Each row is a point. A path goes straight from each point to the next, and from the last back to the first. The post is the endless flat space through its rows: a point in 2 columns, a line in 3, a plane in 4, and so on, so that a path can go around it. Count how often the path circles the post. Going back the other way cancels.

Post:
[[-20  24 -22]
 [ 19 -23 -20]]
Path, 26 rows:
[[   5   37   14]
 [  32   35  -48]
 [  27  -25  -44]
 [  -8  -30  -26]
 [ -21  -25   40]
 [  -2   16   -1]
 [ -17  -45   35]
 [ -26    7  -22]
 [ -20   -3  -22]
 [  -3  -18   -1]
 [  29   -4   16]
 [  27   45  -57]
 [   2   -1  -48]
 [  60   19  -70]
 [  41    0   11]
 [  -1   -9    8]
 [ -46    6  -14]
 [ -52    9  -64]
 [  44  -12  -65]
 [ -36   -9  -24]
 [ -62    5   11]
 [  18   12   33]
 [  51   27  -27]
 [  19  -18  -45]
 [-121   75  -43]
 [ -51   32    8]]
Times around: 2

Post, 8 rows:
[[-37 -26 -35  40 -40  46  -2  10  14]
 [ 36  28  23   8 -33  -9  -1   4 -16]
 [-32 -13  47  33  17  10 -93 -30 -60]
 [ 37  13 -21   8 -37 -73 -40 -24  -8]
 [-38  25  15  -9 -37 -21  25 -20 -39]
 [ -2  20 -29   3  22  21  20 -54  69]
 [-48 -17 -21   8  17  81  31  48  10]
 [-21   7  20   2 -36  12 -22  14   5]]
Path (30 x 9):
[[  26  -25  -27   33  -16  -72  -34 -101   -2]
 [ -17  -34  -15   61  -81   20  -54  -51  -15]
 [  75   41   32    3   28   40  -21  -17   29]
 [ -52   19  -21    7  -61  -32  -86   42  -37]
 [  22   87  111    5  -40  -14    8   15   33]
 [ -29   21    0  -29  -15  -31   40    7   64]
 [  20  -11   23    4  -57    9    7  -27   71]
 [  44   -9   38  -24  -23   14    6    4   -7]
 [   3   12   88  -22  -64  -21  -32   -5   64]
 [ -52   -4   30    7  -43    0  -42   53   25]
 [ -30   17  -44   49   71   49   -4  -24   29]
 [  21   43  -54  -10   61   12  -51  -42   49]
 [ -37   12  -36  -25  -17    8   54    8  -38]
 [ -56  -31  -30   22 -121    8    3    5    9]
 [   6  -35  -45   25   32   42   12   34   67]
 [  -2   26   43   46  -62   31   16   -5   14]
 [   3  -20  -30   33   36   25  -51   72  -48]
 [ -21   18  -59   -3  -23    9   23    3  -53]
 [  -3   -1   35   18  -51   96  -36   18   39]
 [  -1  -34   -3   36   49   12  -31  -80  -39]
 [  36  -25    3   37   16  -35  -54   10  -28]
 [  -4   42   51   39    8   56   30   14    4]
 [ -79    1   -5   -5  -46  -18  -34   43  -25]
 [  -8  -27  -27   60  -34  -41  -32   22   14]
 [ -27  -34   10   21  -62   45   49   26   27]
 [  27   -1   -1   -6  -27   33   -3  -51   52]
 [  38   26  -19  -27  -71   35    4   -2   56]
 [ -16   34  -32  -21  -47 -101  -39  -35  -43]
 [  31   31   10   25   47   23  -47   56   13]
 [  15  -16   23   51    1  -13   18  -18  -10]]
Times around: 0

Post, 17 rows:
[[  9   7  11 -15 -46 -14 -48 -15  -1   3  11  -8  -8  16 -17 -46  19   8]
 [ 14  20 -35  11  -3 -31  18 -22  38  26  10  15 -28  10  16  -8   8  36]
 [-16  -4  37  -9  33  17 -60  -1  47  -8  -5 -17 -16   0 -12 -25  -6  -8]
 [-29  -4  10 -14  14   7   5 -37  -1  39  12  30  33   1  51 -27 -15  13]
 [ 16 -15   3   3 -42 -24   0  28  19   2  37   3  36   5 -47  14  14   4]
 [-45  11  35  21  -4  24  -5  29  35 -25 -27   5 -41   3 -28  36 -50  24]
 [-43   0 -12 -36  41 -16  15 -13  18  -6  25  15  10 -48  -3 -13  12 -41]
 [ 16 -18  30 -12 -10  16  -2 -15  24   8 -11  12 -18 -21  24 -28  22 -27]
 [ -1  -7 -17  28  10  16  73  -4   7  34  40  24 -17  83  -2  31 -19  13]
 [-57   5 -37  16  46  -3  20  20  28 -16  49   1 -34  12   9   1  11  71]
 [-73   3 -43  16  29 -10   5  28 -12   1  45  19  15  37 -14  55   6  -8]
 [  2  20 -18 -25 -19  48  -7  14 -37  29  29 -24  17  11   2  34 -10 -26]
 [-46  22   1 -64  28   1   4  17  -1  41 -30  24 -40 -25  32   6 -43 -26]
 [-25   4 -73 -75 -21 -17   1 -23 -29  32 -16   2  18 -29  -7  -2  -3  19]
 [-38  32 -13 -26 -10  13  23  11  41 -25  44  43 -25  43 -25  55  -3   8]
 [ 27 -30 -26  13 -15  20 -46   8   6   3  24 -22   5   0  16 -55 -10  13]
 [ -3  -4  18 -53 -65  26   1  -8   2  49   7  12 -16 -42 -22  36 -22 -11]]
Path, 26 rows:
[[-52  -8  12  -5  19  28 -41 -24  20  38  22  -7  22  27   8  -1   8  -6]
 [-18  58  -8   1 -20 -28 -35  27  21  -2  60  -9 -33  22   1  14  24 -36]
 [-37 -36 -19 -29 -20 -23 -64 -24 -15  37 -31   8 -11  14 -27 -27 -45  23]
 [ -4 -42 -37   1  37  36  27 -13  -8  33   8  39  -7  21  37  17  19  -8]
 [-29   2 -35  16 -46  11  66  -8 -30  35  59  28  15  36 -18  38  21  33]
 [-26  55  44 -14 -77 -17 -33 -16  18  16  42  21 -11  15 -30 -33   1  15]
 [ -9 -43 -21 -59 -58  -9  17  37  -4 -24  15  19  53  19  21 -38 -35   4]
 [-31 -52 -11 -56  25  30  11 -26 -15  28  17  -1 -20  25   8   6  -6  26]
 [  5  11   6  16   5  14  -1 -16   6   7  26 -26 -12  18 -26   3   1  32]
 [ 35  24  -2  45  -1   6 -28  -5  17 -10  -4 -69   6 -33 -45 -10  26   6]
 [-59  40  26 -18  31   6 -32   6  34  57  50  50 -46 121  30  16  -5 -14]
 [-18  -2  -6  58  26 -13  27  30  43   0  93  -1 -13  86  33  57  48  16]
 [-16  -3  24 -90  15 -18 -24 -14 -22  61 -66   8 -65 -55  12  -8 -22 -37]
 [ 41  24   2 -16  27  54 -25   1 -11 -30  29 -36 -10   0  12 -92  14  41]
 [ 10  26 -30 -28 -40  20 -25 -21  -3  -8  13 -15  -8  20 -52 -46  -3  18]
 [ 15   3 -30 -10 -57  37  51  18  -7 -12  26  -6  -5  50  -2 -18   1 -23]
 [ -6  14  17 -18 -21  -3  -4  19  26  -1  30  26 -63  37  -3  42  21 -34]
 [-29  -9  -6 -26   0  17   3 -16  51 -16  58  44   7   4   7   1   1  72]
 [-21 -40 -47  -1  22 -17  64 -19   7  28  23  46 -23 -27 -29   6  35  12]
 [-14  28  -6 -13 -29  10 -42  -8  -1  18   8 -10  35  42   1 -28  33  27]
 [-62   9   7 -48 -22  21 -29 -14 -14  27  52  15  20  46 -40 -15   3   4]
 [-60  44   4  -2 -22 -24 -14  24  32   9  44 -30 -63 -13 -43  25  -4 -18]
 [ 20 -45 -28  -6 -40  -2  -7  63   3  -5  72 -22  -8  29 -56  54  18 -35]
 [  4 -29 -17   9   0  -6   9 -35  30  10  27  23 -42  12  68 -46   4  69]
 [-24 -24   1 -51  50  26   6 -10 -17  12  -6  -3   4  34  -8 -43 -21   2]
 [-39  48  -8  15  -8  32  17 -23 -10  12  14  35  57  34 -27  78  19 -22]]
Times around: 5

Post:
[[ 15  27 -13  25  25 -55 -38 -18 -15  30 -15  17  11 -37  17  25 -32  -7]
 [-26 -91  21 -35  34  37 -19 -50 -55  -1  28  16   1 -31 -84 -54 -17  52]
 [ 43  -3   3  19 -42  40 -26 -36  -8 -48 -17  24  -8  64 -53 -37  32 -29]
 [ 31  22  14  18  47  18 -44 -36 -16  41   3 -10  -5  27 -18 -40 -17  36]
 [  0  21 -66 -11 -17 -15  21   0  18  32  13  20  22  -6 -14  26  33  22]
 [ 24 -18 -21  -9  10 -11  21  -1  33  21 -24  29  38  28   5 -20   1  -5]
 [ 19   8 -44  34   2  -5 -27 -30  14  23 -22 -43  11 -51  -2  -1  15   5]
 [ 26  -1  -3  34  -9   1  29  49 -19  29  31  -2  12  16 -32  25  10 -11]
 [ 12  -7  17 -39 -26  39  66 -29 -26 -34 -54  22 -12  20 -66 -10 -20 -12]
 [-53   5 -14  35  -4 -36  12  21 -14  -4   8 -14  31 -15  30  12 -11 -25]
 [ 16  25 -22  57 -21  -8  67  53  27  36 -30  12 -59  -9 -42   7 -32 -22]
 [ 42  13 -61  60  20  10  -6  11   4  27 -22   7   3  39 -16  28 -21  17]
 [ 22 -24   2 -21 -18   2   4  -2  12   7  22  12 -22  18  34  -8 -19  -5]
 [  8  42 -28  42 -39 -39 -17  42 -14  62  12 -17  12  -9  -1  28 -47  23]
 [-10 -10 -18  -9   2 -13 -33  18 -33  52 -18  -6  -3  -8 -28  -1  23  49]
 [-21  19  55  54  -8  17 -13  50 -12 -32  39  28  31  20  23  44 -10 -12]
 [ -1   3 -13 -35 -28 -38 -25   5  25 -29   5 -34  27  11 -11  23  21  15]]
Path (26 x 18):
[[  36   31  -47  -45  -69  -12  -17   -7   11    5   43  -26   32  -21
    29   26  -21   -8]
 [  40   -1  -17  -21  -42  -25   -3   -1   23    5  -22   24  -29  -17
   -53  -24   37  -19]
 [  41   18   15  -10   55   30  -22    5   -7   44  -43  -10  -14   16
     4    4  -16    7]
 [   1  -44  -49  -28  -53   26   60  -18   -6   20   -9    9   30   19
    26   12   18  -43]
 [ -31   23   39   38   12   -6    2   -9   17   -5   14  -12  -31  -47
   -25   31   21   33]
 [  20  -44  -41  -22   -2   48   24   -6  -38   41  -27   43   14   -7
   -34  -33  121   15]
 [  67    7  -96   53   17  -28  -24   33  -13   -4  -38    4   -5   15
   -77   35   29  -28]
 [ -11   43  -62  -24  -69  -55   -3   13    0   52   -6  -16   -6  -13
    18   41  -20    2]
 [  17   26  -68   61   30  -11  -24  -58   33   40    9  -63   30  -11
    -1   16  -55   33]
 [   6  -26    4   56  -32   23   42   78  -29   29   22   -9    3   12
   -55   33    4   42]
 [   9  -11  -87   25  -41   14   39   28   -1    6   19   -2   18  -45
    -2   29   -2   16]
 [  14    8  -14   27   -5    7  -12  -11   21   38   -2  -10  -13   -3
   -57  -64    7   -3]
 [  -6  -17  -35   53   33   54  -10  -19   91   -7  -17   10   17   66
   -33  -16  -14    7]
 [  36    0   -1   49   14  -39   69    6   61  -18  -47   -7   29  -12
   -69  -13   21  -66]
 [  24   41  -28   52  -25   -7   11  -12    8   69   20   53  -49   -4
    37  -11  -72   10]
 [  15   34  -37   43   -2   42   64  -31   16   22  -18   85  -36    4
   -36   21  -65    3]
 [   2  -19  -55  -29  -43  -14  -15   -5    4   23  -42  -22  -13    8
   -22    6   36   -8]
 [  39   18  -40   37    3  -28    5   28    6   20   27   -7   19   21
     6   -6  -56  -14]
 [  -1  -13  -27   43  -20   37   -7   13  -20  -25   33   42   56   43
    60   33  -67   42]
 [  60    8    4    2   -6  -31   45  -25    3   55    6   33   26   -7
   -10  -21  -19  -24]
 [   6   32  -15  -17  -37  -39   12    5   -3   26   -8    9   19   18
   -22   11    2  -14]
 [  22    2   33   14  -15   30   -2   59  -47   -9    6  -55   11   18
   -37   23  -51  -19]
 [  -6   25  -17   -2  -44   10  -37   58  -90   89  -28  -26   27   38
   -33  -32    8   75]
 [  -1   25   -9   16   54   -5   28  -40   24   42   18   57  -23  -30
   -19  -47   25   50]
 [ -34    4  -62  -37  -20   14  -57 -117  -21    1  -20   56   -2   22
    10  -26  -15   55]
 [ -35   16  -22   54  -47   30    6   -9    4   -3   -3   25   12  -58
   -29    5    1  -15]]
Times around: 0

Post (17 x 18):
[[ 37  50  -7 -10  25  -6 -19 -16  21  -5  51 -22 -15   0  21 -27  30 -28]
 [-29   3 -41 -11  16 -10   8  -7 -56  -1 -37 -19  16  53  18  -4   6 -26]
 [ -6  12  -5   5  14  59   5  20  -9 -15 -12  10  24   6   2 -55  12 -21]
 [ 23  12 -22   2 -39  46 -39 -24 -16 -45  32  -6 -13  48  -7   4 -14  -4]
 [ -6   8   4 -35 -16  23 -18  11 -18   1 -18 -11  33  -5  50  17  11   8]
 [ 10  25 -44   5 -37  23   5 -18  16   1   3  -5  21  36  29  -3 -30 -56]
 [-78 -19 -10  24  98  -6  38  25  35   5 -53  10   3 -34   2  34   7   0]
 [  9  20   2  10  42  22   4 -35 -23  19 -48   7 -16 -13  45  12   8   5]
 [ 50  -7 -19  -7  12   5   2  25  33   2  58  24  52  47  -1   3  41  -8]
 [-13 -64  25 -53  13  39  10   8 -23  12 -19  -7   0  18  30 -39 -19  23]
 [ 48  49 -44  15 -26  45  14  30   2  22   6  13 -12 -56   6   2   4 -16]
 [ 22  53 -16  31 -38  10  -2 -44  -1 -22   4 -18   3   5 -13 -52  21   2]
 [ 44  36  15 -36 -29   6  60 -13 -30 -24  35  -8  -1  69  27 -32  32 -25]
 [ -7 -62  -6  -5  32  12  30  32 -27 -27 -45 -34  31   0  50  14 -19 -34]
 [ -2   2 -11  33 -12  -5 -49 -42 -61  -9   5   8  39  -6 -14  26 -34 -34]
 [-57  -3 -25  58   7  16   0  14 -21 -12  25  28  -8 -11  30 -46  26  16]
 [ 68  37 -24 -47 -15  -8 -44 -78  -9 -62  22  36  -7  -5  13 -26  -5  15]]
Path, 29 rows:
[[  21  -39    2  -55  -43   78    2  -14   38  -65    1  -54  -45   66
    23  -71  -48  -44]
 [ -30  -68  -14  -13   27   18   24   21   19  -21   22   13   18   18
    64   10   11  -20]
 [  21   25  -41   55  -53   22  -14  -12  -69   -8  121  -21   -3   -3
    17  -23  -19  -62]
 [   7    4  -35  -39   13    4   45   -5  -16  -15  -15   -9   -8   36
    -7  -59  -11   -7]
 [  31  -21  -13  -13   31  -21   67    1  -21  -56    7  -24   -8   45
    16    0   -1  -16]
 [  28   -6  -41   18   13   17   19  -21    6  -17   27  -27    7    9
   -24  -39  -26  -52]
 [ -19  -11   -8  -15   12   31   55  -23  -31  -14  -13   23  -47   27
    27  -68   15    5]
 [  23  -18   25   24   82    7  -28   -3  -24   51  -20  -30   61   71
   -80   61   29  -47]
 [ -17   36   21   -9   30   -3    0   53  -33   37  -44  -13   29    9
    29   12   54   -1]
 [ -64   16   25   63   21  -16   27   -7  -33  -22  -14   25    2   -3
     2  -27   49  -30]
 [ -23  -57  -16  -57   50  -17    8  -25  -16   31  -24   -8 -104   17
    74   -4  -54  -22]
 [  -7    3  -15  -12   30  -11  -40  -15    6  -14  -19    4  -27  -13
   -70   27    1  -15]
 [  47   -1   -2   84  -57    9   21  -28  -30  -25   27   -9   46  -21
   -13  -40   24  -20]
 [  49   -8    7   60   12   -5   56  -50  -27  -34   33    0   11  -14
    32  -26   -1  -21]
 [ -28   56  -29  -24   26    8  -38   22    0  -70   11    3   30   20
     4  -40   40   59]
 [   2   26  -31   36   -2  -17   88   38  -32  -38   -2   28    5   59
    52  -16   56    5]
 [  53   96  -10   31   32   57   24  -56  -32   12   -6   13   -9   25
    24  -43    7  -17]
 [  63   41  -43   15  -22   19  -12   -9  -57  -21   32  -56   15   14
    22    0   42  -19]
 [   0   27    5   10   56   29    2  -48   27  -21  -15  -71  -16   13
    16  -25    8  -60]
 [ -21  -13  -54  -20  -27   20  -18   -3  -54  -51   48   18  -12   69
     5    1    1   25]
 [  -2   61   23  -24  -12   -1   35   61   30  -26   60  -47   17   54
   -27   25   31  -21]
 [   7   18   -8    2   13    0   16  -24    6  -23  -28   22   -8   33
    19  -69   15   12]
 [ -23    2    7  -25   40   -3  -14  -23   32  -14  -17    4  -32   18
    -1   21   33   29]
 [ -80  -53   13  -12   -7   24   43   15  -11  -30   16  -47  -40    5
    53  -10   42   25]
 [ -10  -16  -33  -45   18  -24   21   15  -13  -10   18    2   16   16
    10   41   -9    3]
 [  25    9  -34   -7   -9   33   10   15    0    1   -4  -18   17   20
     8  -71  -53  -51]
 [ -37   27  -19  -31   38   24   48   39    7   -5  -28  -20  -18   39
    76   17   17   42]
 [ -64   62    8  -64   45   59  -52  -42   29    1    7  -21  -36  102
    79  -60  -33  -26]
 [ -17    7    7   -9   21  -10  -49    3  -75  -44   36   -3  -14   63
    53   51   15  -21]]
Times around: 2

Post, 17 rows:
[[ 58 -20  -3 -37  25  -4   5   6 -31 -45  55  18   4  30  15   9  -6  13]
 [-12  59  -9  10  23 -18  30   9   9 -12  14   0  45  -5   9  32 -52 -22]
 [ -7  52  -5   1  -7  33 -15   6 -35 -47  32 -13 -13  15  30  -1 -40 -23]
 [ -2  11  54  50  32 -12 -14   6 -13  29  -3  11   7  -9  -1  28  27  20]
 [ -3  13  25  12   2  21 -27 -16  16 -26 -66 -18  45   2  -6  50  -5  -7]
 [-15  62 -24  -6  -2   4 -29  -1 -27   6  39   1   3   2 -52  -1   9 -26]
 [ 13  12   2  -5   5  11 -15  46  -7  -4  -2 -18 -18 -27  47  56 -11  47]
 [  7 -30 -20  26   3   8  33  33 -16 -30 -36   9  14  24  34   0  37  13]
 [ -6 -19   3 -25  16   7  -5  14   0  18 -18 -53  35  11  35  13 -19 -10]
 [-15  -6 -15  -2  23  -2 -29   0  13 -10  49   9  -3  23  17  -7  30  -9]
 [ 32 -24 -15  24  37  -1   4   2  -4 -15 -46  49  52  -2  23   0   4  28]
 [ 33 -17  38   0  -1 -23 -15   3  26  31  -2 -32 -46  -5   2  34  37 -22]
 [ 30  20 -14   4  22 -27  -4  21  13  37  66  -7 -26  63 -63  -2 -23 -11]
 [ 22  -9  -8   7  -6 -31  -8  33  26  -9  19 -28  -5  -6 -44  10   0  20]
 [ -8 -25  25  23  11   2   4  66  10  -5  -4  36 -20  -2  63  11 -27 -20]
 [ -6  13 -22  56  45  16  44 -20 -58  17  10  54 -11 -11  -1  10  -7 -23]
 [-26  37  31  -3  -2   9 -13 -23  -4 -36  -4  22  27  29 -11  -3 -11  14]]
Path (25 x 18):
[[ 30 -41   9  28   6  -7 -35  78  44  47 -73 -11 -61 -21  40  40  13 -44]
 [ -1  17  39  22   8   0  10  19  13 -11   8  23 -39  -1  37  21  41  14]
 [ 43   0 -13   4   6  -5 -22 -19  27  -4  79 -10 -46   8 -16  31  64  20]
 [  7 -42 -32  -7  10  12  20 -32   1  11 -64 -28  -8 -55 121  43  13  18]
 [-18  19  18  41  34 -30 -40 -18 -10   9  25  21  -8   9   5 -28  22  -4]
 [-42  34 -19  -3  46  40 -68  15  13  -1   1  -9   2  -7  54   4  15  16]
 [  8   7   9 -31   7  -4 -34  24   5  50  30  -8 -39 -43 -24  61  27   4]
 [ 22  40  28   4  -1 -13  31 -34 -15  33 -59 -25  42 -69   2 102  39  22]
 [ 27  17 -13  20 -17   9  -1 -10 -12 -55   6 -10  17  18  -2  14 -25 -34]
 [-47  43  29   7   0 -14 -30  -6 -18  44  43 -14 -38  -2 -19  29  12 -41]
 [  5 -36  24  56  42  -5  11  55  37 -34  52  55 -85  92   6 -35  -2 -75]
 [ 10  28  36  37  24   0  37  -3  12   2   5  -6   6  58 -57   9 -17 -46]
 [ 23  28  16  16   0   4  34   7  -9  14   4  49  17  55 -29  16 -11  44]
 [ 26  48 -10   6 -26  -5 -35   7 -18 -53 -31   6  41  39  17 -11  -2  15]
 [-31  -8  25 -14  -1 -20   0  36 -26   4   4 -87  -6   3  23  19  57 -31]
 [ 53   7 -88 -14  28  11 -34  22   9   5  23  -9 -20  43 -33  -4 -54 -17]
 [-40  11   9  24  21   5  25  51 -50 -11   3  17  31  -9  72  33   8  24]
 [ 26  -8 -26 -10  -7 -18  12  -9  29  -7  -1  26  -6   9  20  12   8 -31]
 [ 37  56  -2  51  13  21  -9  18 -20   5  27  -3  -9 -11  16   8   2 -14]
 [ 33 -50 -23   7   0   7 -23 -41 -42 -23  43 -14 -27  40 -17  20  47  47]
 [-46   1   1  45 -14 -14  13  24  10 -19 -31 -19  -7 -19   1  10  47  15]
 [  8 -13 -26  10  17  18   7  12  25  -9 -20  18 -35  43   5   5   5 -52]
 [-18  33 -19  31 -37  45 -29 -10   2 -27  13  45 -90  15 -58   6  49  18]
 [  2 -74 -13 -13 -84  -9   1  75  49 -68 -42 -54  26  -8 -14   2 -15  11]
 [  4 -10 -14  13  21 -17  51  26   5  21  20   7 -40  71  27  61  24 -23]]
Times around: 4

Post:
[[ -25  -46  -26  -14  -16  -26   12  -16   -9   -9    7    2    1    6
    17   11    6  -21]
 [  -6   54  -50   21  116  -57  -23   15   20    4    4   37   12  -24
    -3  -45   -4 -121]
 [  -2  -20   -3   -3   -4   11  -33  -33   17   -9    8    1  -25   -3
   -43  -13    0   41]
 [ -11    8  -18    7  -52  -29  -52   -3  -16  -12  -22  -16   -3    8
   -11   21    2   12]
 [  -4   25   -1  -16   42  -32  -22  -45  -28  -24  -59  -14   18   32
   -20  -67  -16  -99]
 [  -9  -18   -5   13   -7  -49  -13   18   17   -2   21  -21   -6  -58
    30  -32  -34  -15]
 [  18   -9    8   38    4   -8   23   -9   26   13   19  -21    5   24
   -20   28  -25    5]
 [  -7  -32  -16  -21  -20  -18   -9   -6   12  -39  -16   -4  -47    4
    18   35  -22   16]
 [ -18   -1    2   32    8  -11   24  -11    6  -32   17   -7  -10   18
     2  -11   26   49]
 [  27   -8  -15  -18  -11  -30  -18   19    1   11   37    2  -30   13
   -11  -19    5   36]
 [  27  -23  -20   20    0  -35    1  -42    3  -21   -7   10    4  -20
    36   22  -34   33]
 [ -33  -16  -23   14   34   31   -9   -1    4    6    8  -24   -2   -8
    42   -2   -2   43]
 [  23   -8   37   15  -49   54   10    3  -41   10    4  -37  -35   -5
     8   13   19   23]
 [  42   19   48  -16   26   -9   21   -3   21  -24   -8   -6   42  -12
    19    4   -2  -84]
 [   9  -30   -8   11   16  -20   -8   -1  -42  -21  -23  -34   12   13
   -30    3  -16   24]
 [ -44   32   -4   -2   27    1   26   40  -20   68  -20   25  -20  -19
   -51  -22   30   23]
 [  22   -3  -33    2  -44   10   88   19  -10   -3  -66   34   56   -8
   -24   26  -34    5]]
Path, 23 rows:
[[  6 -39 -79  -5  -1 -31  14   6 -60 -83 -25  13 -12  -9  25  54  -7  30]
 [ 19  15  12  20  46  -6  47 -20   7   6  18 -32  51 -11  -8 -61  19  41]
 [ 42  38  19  77 -23 -70 -44  -7 -48  -6 -93 -72   4   0 -13 -10 -73 -72]
 [ 44  31  34  28 -16  23  29  16  40  20  31 -15   0 -18   4  86  19  44]
 [-12 -17 -36  33  73 -93  92  26  -5  11 -29  -4  -4 -14 -19   7 -61 -27]
 [-63  11 -32  43  70  66  21  20 108 -22  68 -11 -68   3 112  38  51 -27]
 [ 26   8   4   5  31 -62  55 -22  43 -44   0  58 -11  22  -8 -30  -1 -77]
 [-16  17 -18  14  33 -19 -40   0   7  48  17  16 -37 -11 -44 -53  37   7]
 [ 21 -23 -13  -8 -82  43 -25  16 -49  -4 -53 -45  34  19 -42   0  -1 -23]
 [-12 -45 -37   2 -44 -26 -24 -21  46 -33 -12  31  10   5  54  -6 -26  21]
 [  5 -36 -12 -15  41 -15  15 -50 -28  -8 -19  20 -29 -29 -40 -26 -56  -7]
 [-23 -43  21   1  -7  -6  -4  12  37 -23  28 -23  26  30 -66 -13 -33 -43]
 [ 54 -27  23  76  78 -38  46   1  23  -8  13   1  51 -18   8  22 -21 -18]
 [-55   6  -4 -66   8 -24 -50 -22  36 -30  -5   7 -43 -47  33 -69  47 -56]
 [-18  39 -33  12 -22 -21 -10  17 -22 -26  -3  -2  22  -2  -2 -20  18  -5]
 [-12  28 -12  12  51 -53  15  23   9 -66   5  -4 -28  32  32 -32 -10   7]
 [ 10   1  39  64 -43  -2 -24   3 -48 -10 -13 -32 -27 -43   2  21  12  24]
 [ 59   5 -49  -4  85 -87  42  19  -4   3  -1  37  36  12   3  25 -96 -18]
 [ 13 -31 -19 -34 -15  -5  41 -21  39 -33  42  37 -28 -21  15  24  15 -25]
 [ 56  15   0  24  -9  -8  21 -43 -27 -40 -51 -36  32  43 -25  57 -66  -8]
 [  6 -22  39 -23  17  10  45 -25  45 -30 -11 -20  -2  -9   2   8 -46 -41]
 [ 38 -30 -30  19  10 -12  35  -2 -12   7  16 -17  33  14  23  17 -12   1]
 [-31 -15  34  -1 -14 -65  -9 -17  13 -34  44 -50   8  23 -24   6  33 -40]]
Times around: 0
